Every row gives one point. The window is the flat piece filled in between its corners: a triangle in 3 columns, a solid with four corners in 4, and so on. A path goes straight from each point to the next, and from the last back to the first. List the points from which the path goes on through the window.
In the rows, zero is written as 128.

Window, 4 rows:
[[147 112 118 124]
 [ 37 153 148 130]
 [187 149  96 144]
 [128 162 164 141]]
Path:
(1): [144 130 147 181]
(2): [ 52 148 148 147]
(3): [ 57 167 138  74]
(4): [154 142 113  88]
(5): [160 109 129 166]
(6): [115 138 154 165]
(7): [133 185 162 106]
(8): [168 159  95 110]
(9): [168 139 116 171]
(10): [ 69 147 148 160]
(11): [ 70 156 146 109]
(12): [182 141 108  97]
(13): [169 112 114 179]
(14): [109 120 154 185]
(15): [118 149 139  96]
(16): [141 170 135 105]
Through the window after points: 2, 6, 8, 10, 16

Window (8 x 8):
[[131 183  42 134 135  70 140 129]
 [126 112  27 109 173 158  98 118]
 [137 161 212 138 105 190  97 135]
 [133 133 119 196  84 132 118 175]
 [101 102 174 168 117  59 104 147]
 [155 156 146 142 182 151 133 130]
 [228  85 182  82 112  60 179 146]
 [ 81 133 129 132 152 145 155 112]]
Path:
(1): [144 128 170 165  87 167 104  60]
(2): [143 124 104 168 134 120 134 107]
(3): [109 146 105 117 163 140 124 214]
(4): [121 133 125  97 154 122 142 186]
(5): [146 117 127 141 131 123 142  99]
(6): [164 122 149 196 119  92 144  69]
(7): [128 137 150 123 119 104 135 165]
(8): [136 133 157 140 142 105 114 172]
(9): [173 120 148 173 128 105 118  78]
(10): [140 140 130 153 143 127 130 107]
(11): [118 143 143 112 186 138 130 182]
(12): [124 158 183 121 138 151 107 190]
Through the window after points: 4, 10, 12

Window, 11 rows:
[[139 138 104 127 143 200  69 185  80 141 125]
 [ 99  90 152  99 130  97  99 168 200  97 126]
 [116 110 145 126 101 143   7  96 178 118  83]
 [104 100  72 145 193 106 126 161 128  80 167]
 [139 157  65 136  63 131  89 162 109 160 145]
 [ 90 137 137 142 200 125 115 134 171 147 107]
 [109  99 189 156  84  95  93 131  73  82 101]
 [141 204  84 153 159 172 164  93 157  65 154]
 [ 63 121 122 114 106 172 135 121 162 133 122]
 [136  97 128  69 107 171 126 132  99 143 111]
 [115 193 125  52 183 141 101 136  99  88 142]]
Path:
(1): [136 144  76 121 148 184 105 188  92 111  61]
(2): [123 147  80 123 142 138 106 178 125  93  54]
(3): [122 123 167 108 147 118  83 107 128 117 201]
(4): [155 153 129 139 150 147  97 107 135 127 198]
(5): [116 174  93 113 146 149 126 142 123  83 102]
(6): [ 99 120 113 126 106 138  87 150 125  98  47]
(7): [115 115 156 129 111 132  69 112 136 112 126]
(8): [118 130 138 113 118 147  86 130 126 133 183]
(9): [126 137  92 102 110 148 100 152 110 100  86]
(10): [ 95 125  96  97 115 117 128 162 141  58  67]
(11): [119 119 181 123 163 148  85 117 142 142 182]
(12): [104 122 145 124 143 143 106 127 146 110 144]
(13): [107 130 111 118 151 137 112 153 147  97  91]
(14): [119 123 113 130 119 138  98 159  93  88  71]
(15): [119 127 156 133 122 142  87 140  98 118 145]
(16): [122 140 139 114 142 168  66 147 105 139 177]
Through the window after points: 6, 14, 16

Window:
[[ 99  91 111  74 176 179 198  54 117 179 119 143 131  97]
 [ 77 148 114 124  58  55 137 136 174 124 135  99 101 133]
 [101 133 119  48 159 179 186 140 103 136  83 114 102  89]
 [ 94 134 102 105 190 188 149 107 122 118 120 146 160  62]
 [135 144 118 165  61 173 148  94  73 104  64 167 140 171]
 [111  76 144 159  84  82 131 141 195  92  80  87 108 160]
 [ 78 111 180 126  98  95 106 138 132 113 144  76 114 176]
 [139 145 130  90 189 173 169  58 101 119 116 134  74  65]
 [145 138 121  96 161 180 143 136 147 166 134 158  91 124]
 [112 112 139  25 175 150 167  85 141 103 121 183 128  96]
 [109 126 148 126 178 125 196 131  96 140 108 176 109 106]
 [145 172 132 176  75 159 211 103 129  72  99 110 171 206]
 [ 94  93 119 105 133 186 184 125 116 105 157 155  77  92]
 [ 30 141 191 148  71 106 137 112 221 106  85 103 106 172]]
Path:
(1): [123 133 147 108 124 159 183 123 129 129 110 136 135 104]
(2): [124 123 154  93 108 155 158 126 150 159 128 128 118  74]
(3): [ 91 121 125 112 168 141 163 104 124 106 123 131 107 138]
(4): [ 64 143  84  92 135  82 144 114 135 116 108 114  76 153]
(5): [126 126 166 136  83 136 156 120 158 119 131 119 136 111]
(6): [125 117 154 124  98 164 159  96 126 133  99 147 128 103]
(7): [110 164  75 119 153 139 157 107  74  69  84 153 103 198]
(8): [ 70 129  96 101 176 122 166 111 122 105 118 148  92 157]
(9): [138 119 170 133 112 157 178 131 121 146 116 150 119  79]
(10): [136 122 163 133 122 161 174 102 143 151 101 154 138  48]
(11): [ 97 153  85  90 154 144 178  97 118  92 114 137  82 168]
(12): [ 63  97  86 116 184 149 153  80 135 102  98 134  90 169]
(13): [141 152 154 106 130 160 163 106 126 132 121 133 105  92]
(14): [121 125 148 104 121 153 155 108 134 134 121 127 138  77]
(15): [ 68 124  99  86 188 124 167 113 150  90 125 138  83 152]
(16): [ 98 135  98 124 164 143 150  86 115  94 109 157 111 177]
Through the window after points: 4, 6, 8, 12, 16

Window (14 x 14):
[[131 116 148 116 132 185 111 161 127  99 152 100 120 128]
 [134 183 149 159 136 119  98 130 121 160 150 180 188 143]
 [ 93 139  93  73 158 131 189 122 162 149 151 181 114 138]
 [105 151 125  81 134 100 118 130 147 117 108 129 152  12]
 [ 89  79 164 151 111 163 134 105  96 146 107 140 148 102]
 [147 167 105 111 148 135 135 145 151 122  85 120 162 180]
 [ 82 144 169 170 130 125 139 108 154 112 109  89 182 157]
 [ 69 138 147 149  96 149  95 102 185  68  83 139 138 126]
 [202 112  86 126 177 114  76 143 162 105 135  99 129 159]
 [ 46 106 171  87 180 166 102 106 173 113 118 157 138 133]
 [126  83 128  79 130 170 181 126 148 105 153 117 173 116]
 [ 85 153 125 125 139 124 136 205 157  53  79 141 161 112]
 [ 77 150  78  84 152 114  75 177 110  34 116 120 177 105]
 [121  85 138  89 145 111 111 150 170 187 129  87 170 170]]
Path:
(1): [124 126 183  97 123 110 150 145 133  72 123 135 146 142]
(2): [109 129  78 135 153 171  90 131 161 160 106 100 186 122]
(3): [115 142 114 146 174 140  89 140 170 149 147 118 212  97]
(4): [135 137 151  92 104 108 141 133 115 119  98 149 109 187]
(5): [122 129 198  98 100 106 121 165 148 102 113 131 159 148]
(6): [ 65 130  50 143 198 154 107 127 153 134 104 119 147 103]
(7): [ 88 185  71 206 147 149 100 137 152 110 151 122 163  88]
(8): [109  99 141  31 142 114 123 172 130  68  90 126 162 147]
Through the window after points: 3, 7

Window (14 x 14):
[[111 139  99 173 171   9 124 140 132 138  75 102  24 126]
 [160  64 155 125 107 177 158 104 142 187  94 148  87 142]
 [167 171 156  95 138  78  66  66 124 152 158 117 154 147]
 [159 132 101 134 137 112 167  96 151 116 195 167 117 142]
 [131 110 152 139 110  87 146  97 100 123 159 115 130 172]
 [139 140 117 142 107  81 166 133 119 183 151 151 113 202]
 [118 133 142 116 149  86 145 100 131 157 117 147 161 165]
 [141  98 156 148 191  61  89 104 125 171 118 149  92 152]
 [133 104 141 127  85  98 147 189 136 123 180 136 132 104]
 [ 76  96 111  82  34 124 114 181  63  95 155 163  73  86]
 [157 139 120 142 128 131 147 106 200  96 163 174 102 204]
 [154 151 106 118 184 123 142 189 135 129 175 101 122 167]
 [133 173 163 126 159 138 146  69 195 128 195 157  85 174]
 [144 112 130 196 160 160 132 121 146 191 110 135 127 162]]
Path:
(1): [105  70 141 146 123  88 145  86 156 199 143  92 115 176]
(2): [ 97  99 130  99 103 125 112 120 153 158 161 112 133 168]
(3): [161 124 153 174 142  77 146  94 100 131 122 172  83 140]
(4): [168 132 192 171 105 135 141 110  97  98 116 158 102 141]
(5): [123  80  90  89 130 136 153 118 185 213 144 138  93 167]
(6): [ 97 106  72 115  95 107  72 143 177 150 165 134 140 162]
(7): [162 123 178 140 146 105 182 122 102 137 136 134 104 143]
(8): [148 131 155 165 148  88 166 145 115 115 127 144 102 131]
(9): [119 109  91  72 127  85  87  94 166 176 164 133  99 178]
(10): [110 113 130 121 116  99 131 110 132 146 157 127  95 159]
(11): [157 138 136 143 135 117 139 118 110 130 125 158 121 149]
(12): [182 205 132  82 118 102 109 153  87  58 166 193 113 113]
Through the window after points: 4, 6
